Each row of a before or after table is a point. The points were changed in one or more steps. Then noise was added and the rows were shuffled. The steps act on columns, c1 being the first. Name the steps. A step turns or swaps two columns, mirrors them in a line or flattens them onto one, adds a multiple of one to another, or multiplies or shifts one. Angles are multiples of 10 degrees, from the lower column toward the higher: turns from -170 to 170, lines from 10 to 170 but not 90. Use the fewest steps. Two steps may share a column if one is a turn and the other turns, adds or multiplies; they go together, in the order done. Otherwise the lowest column goes first.
In the rows, 128 means zero.

Before (10 x 2):
[[ 86 158]
 [136  83]
 [178 116]
 [117  96]
 [154 116]
 [118 169]
 [145 104]
 [128 150]
 [ 64 193]
 [104 189]]
After, 10 rows:
[[ 89 169]
 [ 65 188]
 [ 64 159]
 [167  81]
 [139  97]
 [164 105]
 [184 117]
 [ 18 191]
 [161 116]
 [113 151]]
Steps: add -0.7 times c2 to c1

Before (14 x 6):
[[ 90 139 151 102 144 113]
 [215 137 177 161 110  82]
 [104  89 112 148 111 134]
 [103 133 143 125 146  75]
 [ 92 140 164 171 110  88]
 [182 121  98 105 150  71]
 [ 95 120 130 123 228 111]
 [107  94 162 112 217  88]
 [108 127 110 133 121 125]
 [235 130 166 106 118 149]
 [142  63 160 113 114 108]
 [ 90 134 105 218 220 223]
 [ 92 138  94 135 239 107]
 [ 93 124 100 114 112 139]]
After (14 x 6):
[[147 122 126 133 224  99]
 [147 122 144  98 151  97]
 [134 113 116 162  71  99]
 [165  90 150 133 183 113]
 [145  65 144 143  50 140]
 [132 130 112 135 118 110]
 [175 109 105 105 142 197]
 [181 125 141 117 146 116]
 [175 157 157 155 122  99]
 [ 40 177 117 202 234  72]
 [155 136 100 121 246  99]
 [152 151 163 154 121 223]
 [122 125 113 118 109  98]
 [ 87 120 159 109 121 230]]
Steps: turn c1 and c6 by 100 degrees; add 1 times c2 to c5; turn c2 and c4 by -30 degrees; multiply c3 by 0.7

Before:
[[158 194 149  73  98 108 199 154  76 180 124]
 [ 63 128 113 161 100 138  91  85 159 206  61]
 [ 79  77 126  76  89 146  60 177  81 131 117]
 [112  90 127 144  70 130 117 130 150 142 119]
 [ 51  77 176 136 160 170 194  83 117 106 163]
 [ 95 112 202 175 186 164 200 183 136 167 133]
 [165  97 136 142 169 131 161  90 115 203 133]
 [117 176 178 173  72  41 125 218  95 120 114]]
After, 8 rows:
[[ 90 135 138 145 164 134 106 167 147  48 102]
 [ 86  62 113 159  85 138 177  64 134  59 127]
 [132 122 123 147  70 128 139 111 108 116  94]
 [ 82 162 174 135 164 185  59  53 134 142  76]
 [154 124 150  73 141 113  69 159  69  63 191]
 [176 117 127  77 132 147 198  79  67 133  78]
 [184 136 199 174 168 187  68  94 174  76 111]
 [218 115 178 170 104  49 129 116  68 136 176]]
Steps: swap c1 and c8; swap c2 and c11; add 0.3 times c3 to c6; turn c5 and c9 by 40 degrees; turn c7 and c10 by -170 degrees

Before, 11 rows:
[[211 103 132 163  23 179 150 101 159 109 135  83 104 123  94  85 163 104]
 [161 141 161 188 154 175 191 134  95  76 174 173 106 124 154 157 126 186]
 [120 101 155  95 131 111 108 105 147  65 160 119 111 139  98 147 122 126]
 [191  86 178 142  95 127 121 114 117 121 126 173  94 131 135 119 111 140]
 [157 137 128 134 159 135 120  97 137 127 166 104 140 109  99 146 137  63]
 [126   7 128 100 165 169 138 161  86 122 115 126 158 157  92 220 137 194]
 [128  41 156 132 159 134 187  38 149 122 151 187 133 105 120 107 163 150]
 [127 113 152 158 129 194 109  92 146 159  95 134 146  81  81 113 177 101]
 [162 115  94 126 132  98 113 122  77  98  97 140 153 165 123 162  86 157]
 [130  57 195 139 108 140 118 141 151  72  73 169  73 106 199 179  94 106]
 [170 113 151 138 168 160 117 109  98  93 103 121 124 217 111 169 139 152]]
After (11 x 18):
[[124  44 157 135 158  79 190  56 127 124 150  80 130 104 107 106 164 154]
 [132  55 194 130 108 139 119 138  61  82  75  64  73 102 178 174  92 107]
 [153 139 125 119 162 112 112  97 144 123 171 162 142 113 112 151 138  60]
 [214 109 130 118  23 153 150  77  88 105 132 184 104 120 115  90 160 105]
 [191  81 178 109  93 111 124 116 134 117 128  90  93 130 118 119 110 134]
 [168 111 149 107 165 139 118  90 127  88 109 138 127 222 118 165 138 152]
 [130 113 151 109 130 153 113  60  68 160  95 132 144  80  84 113 175  93]
 [126   6 129 132 166 176 142 131 173 119 120 139 151 150  98 217 138 197]
 [165 111  98 109 132  99 109 144 158  94  92 114 154 168 117 161  87 162]
 [159 142 159  61 154 168 192 104 159  76 170  79 102 128 134 146 125 183]
 [123 102 149 165 133 101 101 120 149  63 162 148 112 140 103 152 124 123]]
Steps: turn c4 and c9 by -150 degrees; add 0.7 times c11 to c9; turn c6 and c8 by -40 degrees; mirror c12 and c15 in the line at 100 degrees
